Each row is a point. Two turns around zero, p and q, are shown by what they do to some points. Write where each new point lands after one turn and then the other. Backwards means that the second turn is done in reverse. Each puzzle has new turns, and all numbers are rounded.
(in the rows, 128 means zero)

Turn p:
[147 130] => [139 143]
[110 176] => [ 80 147]
[126  78] => [164  93]
Turn q:
[ 63 140] => [79 83]
[127 131] => [125 129]
[152 137] => [135 153]
[170 103] => [173 146]
Where do these land?
q, then p: [128 152] => [104 124]
p, then q: [ 97 153] => [109  93]
q, then p: [159  79] => [170 168]

Turn p:
[128 143 117] => [139 143 126]
[169  76 138] => [136  62 118]
[140 120  97] => [147 126 100]
[147 168 141] => [154 144 162]
[ 55 133 147] => [ 63 166 134]
Turn q:
[137 127 188] => [146 142 184]
[101 152 110] => [ 90 133 115]
[ 94 118 129] => [104 104 138]
[179 116  85] => [170 133  75]
Where do these land?
p, then q: [160  47 151] => [154  42 123]
p, then q backwards: [106 161 102] => [157 166 128]
p, then q: [118 152 122] => [120 153 130]
q, then p backwards: [167 124 142] => [150 159 111]
q, then p: [100 119  97] => [107 129  91]
q, then p: [117 165 154] => [112 157 161]

Turn p:
[114 146 168 100 141 167] => [103 142 148 145 179 151]
[107 143 160 175 144  87] => [ 97 131 143 153 108  68]
[146 173 151 154 158  79] => [108 143 139 109 134  52]
[116 128 104 156  93 162] => [142 160 105 152 101 156]
[121  70  89 144 173 166] => [185  86  97 176 143 138]
[107 174  97  86 106 111] => [ 84 137  88  83 128 146]
[126  75 132 120 104 108] => [137  90 153 127  92 149]
[149 167 152 100 101 160] => [116 176 148 104 155 158]
[166  76 100 118 131 112] => [180  87 133 104 111 134]
Turn q:
[126 150 126 136 151 123] => [111 154 138 132 133 129]
[200 104 160 110 134 107] => [207 143 143 140 152 116]
[ 82  85 135 146 157 149] => [ 96  88 143 164 140 165]
[111 169  83 132 122 139] => [ 85 151  93 109 117 120]
[ 99 138 110 172 110 160] => [ 91 122 106 144  82 144]
[169  74 191  73 142 148] => [210 101 155 119 171 173]
[139 177 137 117  95  82] => [136 153 146  86 106  77]
[ 98 128  83 138 112 117] => [ 88 111 101 129 122 101]
Where do these land?
p, then q backwards: [171 157  96 144 199 114] => [173 116  86  81 106  78]
p, then q backwards: [ 91 113  88 113 132 140] => [122  99 101 131 118 171]
q, then p: [117 148 129 132 159  87] => [ 86 125 140 137 137  96]
q, then p: [106 124 129  70 141 152] => [137  97 119 136 180 154]
q, then p backwards: [140 147 160 154  78 137] => [147 102 110 158  85 101]
q, then p backwards: [124 119 162 154 177 130] => [118 111 176 132 114 166]
p, then q: [151 140 149 191  48 167] => [141 183 130  81  41 130]
p, then q backwards: [128 100 149  96 127 116] => [ 95 111 156 114 129 129]
q, then p: [123 103  89  96  90 109] => [146  69 111 103 113 124]

Turn p:
[114 121 119 104 125 137 140  98] => [104 134 121 109 128 133 114 100]
[123 119  83 139 132 132 101 159] => [154 114  89 149 116 110 105 141]
[187 124  95 104 119 125 101  95] => [166 131 119 120 164  94 126  73]
[153 115 128 115 155  77 126 118] => [125 104 138 101 151  82 147 132]
[ 95 137 144 128 101 178 172 175] => [126 126 115 136  83 208 136 141]
[127 152 109 193  95 101 134 143] => [152 174 119 149  90 102 158 160]
[119 138 164 124 156 159 146 113] => [ 90 128 142 139 153 165 134 128]
[130 105 160 142 117 145 131  99] => [108 134 165 148 121 134 131 102]
[106 143 150 103 152  98 101 153] => [130 108 143 102 147 126 103 176]
Turn q:
[128 169  77 129 147 150 155 116] => [149 193 106 131 133 150 143 118]
[148 122 127 161 114 132 124 135] => [127 123 139 159 105 139 123 134]
[ 31 114 130 107 127 136 132 139] => [ 59 133 113  65 152 142 111 113]
[148 107 136 144 110 146 131  69] => [153 109 148 128  90 139 144  82]
[ 89 187 154 110 116 109 125 124] => [100 159 168 100 161 102 152 135]
[132 101 125 141 120 138 114 141] => [121 112 123 138 109 134 103 130]
[156 156  89 117 137 123 111 134] => [153 165 110 151 130 101 121 134]
[143 102 137 148 111  60 141 142] => [ 99  85 114 168 124 108 165 146]
[153 108 155 111 109 138 131 142] => [145  97 136 114 107 123 123 155]
[152 112 149 111 189 147 115 139] => [175 102 120 127 169 140  95 134]
Where do these land?
p, then q: [132 105 142 153 104 121 143 153] => [118 111 143 128  92 139 148 149]
q, then p: [181 118  87 121 144 190 153 164] => [214 135  94 163 142 144 130 109]
q, then p: [142 107 115 132 166 121 130 147] => [134 116  99 162 134 107 127 124]
p, then q backwards: [ 90 144 126  87 137 127  90 143] => [117 111 140 108 148 166 107 171]
q, then p: [113 154 105 139 146 134 135 147] => [127 146 104 140 149 143 123 153]
q, then p: [172 143 138 134 119 114 135 145] => [149 117 136 142 110 129 166 147]
p, then q: [ 78 115 186 135 120  94 132  48] => [ 74 122 191  72 180 101 141 126]
p, then q: [122 151 138 137 119 141  84 125] => [141 135 158 156 146 120 104 137]
p, then q: [140 140 130 115 116 136 146 139] => [152 135 123 114 116 139 131 131]
q, then p: [110 104 112 128 109 102 132  69] => [ 89 157 128  99 107 110 134  87]

Turn p:
[144 139 123 128 139 170 106 184 157 160 131] => [130 106 111 134 133 134  96 193 154 157 118]
[151 142 120 114 140 170 120 130 162 101 158] => [126 137 128 127 157 172 114 158 158 123 158]
[157 139 182 149  96  93 133 109  65 114 127] => [146 144 167 122 110 114 113 103  43 119 145]
[ 37  80 103 116  82 127 147  97 104 112 111] => [100  94  98 119  63 127 194  73 136  93 136]
[117 107  91  80 201 142 131 175 169 147 148] => [115 109 103 122 184  90 141 171 209 137 132]
[144  91 142 141 109 138 176  83 139 169 159] => [148 100 146 157 133 144 150  81 127 185 160]
[146 181 151  96 140 152 140 118 146 164 148] => [135 137 158  87 152 154 132 156 135 181 129]
[141 138 128 147 135 118  58 122  88 113 124] => [117 144 108 103 125 119  63 115  99 100 122]
[146 159  71 116 121 132 151 132 143 151 145] => [141 155  85 128 153 148 156 145 135 165 122]
[101  70  96  97  91  95 132 103 138 115  52] => [179 115 105 130  78 110 170  78 161  77  94]
[161 161 121 131 177 177 163 152 131 134 130] => [126 107 134 133 197 154 133 178 120 144 115]
[130 135 165 153 108  83 111 152 108  91 133] => [118 163 154 145  98  99 107 136  89  98 140]
[ 89 121 170 195 126  65  97 107 114  93  97] => [ 86 154 168 156  83  99  98  76  97  83  92]
Turn q:
[126 146 165 154 177 152  94 149 120 162 140] => [117 144 175 149 191 154 132 121 148 127 139]
[ 70  68 156 149 152 128 144 147 120 122 113] => [ 73 112 112 179 136 129 172 115 133 104  99]
[146 130 136 110  87 130 155  83  99 170 106] => [161 136 145 107 106 110 129 101 112 166  72]
[152 143 140 137 144 121 104  83 175 103 111] => [134 131 113 114 126 121  87  78 164 121 160]
[ 83 129 138 141 175  91 100 126  81 129 143] => [ 67 135 150 154 174  97 116 130  96 122 132]
[129 123 133  96 140 153  39 112 165 114 120] => [ 91 109 147 104 120 189  81  92 140 126 167]
[155 134 133  85  95  95 200 169 125 126 109] => [157 107 128 119  79  84 147 189 160 138  93]
[122 151 116 147  56 115 178 164 112 117 107] => [173 155 128 155  65 103 151 168 110 110 109]
[ 87 122 109 124 161 136 170 111 148 134 126] => [ 95 155  88 109 138 116 165 123 142 132 119]
[151 108 122 141 130 116  47 117 203 130 178] => [126 105  97 150 144 186  71 106 140 168 200]
[144 178  94 103  65 133 159 153 110 149 118] => [176 162 149 100  78 125 133 180 108 142 110]
[121  92 110 150 181 126 112 155  94 145 125] => [ 98 119 121 147 188 145 122 148 115 103  98]
[137 119 149 120 149 163  93  78 152  82 192] => [123  85 122 100 153 140 138  71 118 137 204]
[169 149  92 134  80 133 195 146  88 109 106] => [200 135 119 106  94  94 146 169 105  96  92]
Where do these land?
q, then p: [147 120 120 125 198 101 135 201 130 100 135] => [ 89 130 124 176 143  87 122 174 179  87 137]
q, then p backwards: [119 126 115 112 108  54 141  99  98 139 115] => [121 133 140 163 133  88  96 167 103 176 119]
p, then q backwards: [105 207 100 151 147 108 132 133  80 132  68] => [ 95  99  67 117 135 143 158 112  57 162  91]
q, then p: [150 125  89 138 126 168 104 159 129 109 137] => [130 106 110 124 155 150 118 163 123  99 167]
p, then q: [141 141 205 158 128 146 137 104 155  77  93] => [141  96 188 159 119 135 157  68 147  87 147]
q, then p: [106  96 180 115 189 142 134  72 102 121 124] => [107 115 169 113 143 110 168  52 163 112 109]
p, then q: [105 124 143 151 139 167 176 109 147 107 113] => [126 120 117 147 134 134 186  90 144 102 113]
q, then p: [139  95 154  75 107 154 155 137 137 172 107] => [179  78 146 139  99 142 153 134 153 147  99]
p, then q: [110 136 126 108 104 120 114 160 157  87 154] => [142 143 129 139 100 131 149 161 129 128 182]
q, then p: [109 111  97 176  57 108  81 151 128 140 178] => [100  99  74 144 130 143  84 136  47 158 143]
p, then q backwards: [159 134 141 136  57 174 139  55 123 145 122] => [152 107 125 124  60 193  79 104 150 147 150]
p, then q: [135 140 112 124 163 133 124 160 131 147 181] => [ 91 152 122 140 164 140 126 169 135 150 140]
q, then p: [139 108  81  96 142  89  92 124 147 187 138] => [113  91  80  88 116 109  93 151 158 154  91]

Turn p:
[154 140 131 136 117 115 164  75 141  85 157  70] => [132 185 128 105 111 180 145  92 119 126 183 127]
[114  96 116 137  58  81 109 101 135 143  72 156] => [157 128 115 148 104 123 168 111 196 108  75  82]
[146 140 138 138 155  99 101 150 144 135  95 145] => [110 124 124 125 126  70 147 149 130 112 132 110]
[141 108 166 131 143 155 122 155 119 138 145  95] => [142 125 171 118 152 127  95 151 116 130 156 122]
[ 82 154 133 168 129 121 123 141 105 125 125 117] => [137 148 138 180 119  99 115 115 129 142 132 151]
[125 132  75 101 159 127 126 161 119 135 168 178] => [111  63  70 123 130 119 107 130 103 140 122 154]
[162 108 137 101  80 138 127 146 155 147 123 110] => [141 128 131 105 134 159 126 166 149 145 124  77]
[140 145 126 137 108 143 157  83 141 141 145 136] => [121 162 106 118 154 166 138 119 144 125 122 146]
[141 122 135 139 134 145 131  71 100 121 145 107] => [146 160 143 100 144 147 120  85 120 113 130 148]
[ 93 161 110 131  95 147  73 106 162 116 131 129] => [ 86 152 119 157 135 128 118  88 129 162  93  89]
[ 89 123 108 111 146 100 119 148 163 157 151 125] => [122  82 112 161 152 121 154 121 120 158 147 114]
[113 124 162 160 170 122 135 170  95 110 175 137] => [123 104 145 149 129 100  79 130 127 113 182 173]
[ 87 112  97 109 136 171 138 126 128 105  70 205] => [ 91  91 128 153 100 140 138 139 112  92  37 153]
[166 138 169  55 119 137 125 138 118 143  84 118] => [125 124 171  60 115 122 151 174 139 160 104 117]
[167 118 117 166 170 120 170 149  95 118 135  91] => [174 146 121 118 116 119 117 150  87  95 181 157]
Turn q:
[118 136 105 152 127 162  77 110 109 160 122 157] => [125 128 100 101 116 177  86 135 103 107 121 153]
[114  65 126 110 100 163 162 130 137 137 115 167] => [112 120 149 149 162 124 155 121 106  72 142 178]
[102 127 135 103 149 108 113 132 141 147 111 118] => [126 121 126 106 157 124 138 130 121 152  93 128]
[183 136 165  98 124  83 127 100 118 144 115 158] => [216 118 115 134 136 100 133 140 120 116 115 116]
[112 135 140 144 129 148  69 120 156 114 117 166] => [121 176  97 122 122 136  98 134 121 112  87 157]
[120 142 100 165 126  40  77 158 170 120 122  79] => [104 118 121 135  81 114 119  83 119 179  45  72]
[102 162 103 128 126 144 155  95 104 104 128 153] => [138 157 130  97 121 137 125 100 125 139 180 154]
[133 137 125 127 151 130 147 121  96 102  97 141] => [143 145 100 127 128 133 158 129 114 145 163 131]
[115 125 134 130 123 117 118 101  88 106 134 135] => [138 149 116 121 142 123 108 116 101 128 156 109]
[137 150 204 128 108 161 158 186 145 144 134 134] => [126 141 180 149 112 101 141 215 141 125 123 149]
[163 144  99 103 105 148 154 151 128 114 145  38] => [ 91  89 147 104  99 114 160 132 187 117 156  70]
[159 117 131 163 125 157 160 106 136 144 162  78] => [124 113 164 157 122 171 123 132 175 109 151  93]
[108  88  98 113 171 101 150 153 134 129 163 139] => [103  87 122 161 165 110 123  97 132 165 134 152]
Where do these land?
p, then q: [126 126 102 102 122 143 140 108 139 225 161 120] => [140  70  86 145 155 179 161 143 159 150 135 162]
q, then p backwards: [146 104  98 124  88 157 126 128  95 163 125 145] => [144  79 118 128 173 130 153 138 127  98 140 145]
p, then q: [104 127 115  87 146 128 107 155 104 101 144  93] => [146 102 145 127 154 135  98 145  91  91 130 101]
q, then p: [112 103 168 108 129 154 164 119 124  78 110 150] => [ 96 137  97 139 119 111 131 131 123 132 176 186]
q, then p: [ 98 123 136 149 138 180 123 144 123 173  80 195] => [104  98 115 127 105 116  73 166 132 112  71 183]
q, then p: [182 148  81 145 103  92 172 106  91 117 137 121] => [164 154 113  92 147 188 106  96 159 120 160 101]
q, then p: [106 128 143 157 118 145 110 133 113 131 175  78] => [122 130 177 159 147 112 108 113 117 167 138 100]
p, then q backwards: [120 138 197 147 133  86 118 115 145 103 107 133] => [127 130 131 117  93 157 176 140 157  84 149 100]
p, then q backwards: [189 133  93 140 139 115 124 160 145 120 101 101] => [151 147 155 121 104 125  98 136  70 103  95 122]
q, then p backwards: [118 130 132 113 161 130 167 140 118 121  96 104] => [122 147 137  98 135 103 145 119 162 158 125 108]
q, then p: [114 129 152  99 116 142 124 144 102 101 148 154] => [117 100 105 131 112  92 121 113 138 148 157 137]
p, then q: [147 135 157 165 213  90 106  87 155 121 145 145] => [142 161 130 139 175  91  98  69 139 190 167 124]
p, then q: [ 96 105 103  97 102 102 111 124 171 133 103 125] => [110 119 170 142 136 169 173 118 133 113 135 101]
q, then p: [151 139 126 178 100 108 132 135 131 115 169 165] => [131 167 113 132 131 108  93 103 177 119 123  96]
q, then p backwards: [112 150 117 108 112 148  95 123 164 118 119  91] => [164 138 147 109 105 132 107  95 131 115 107 161]
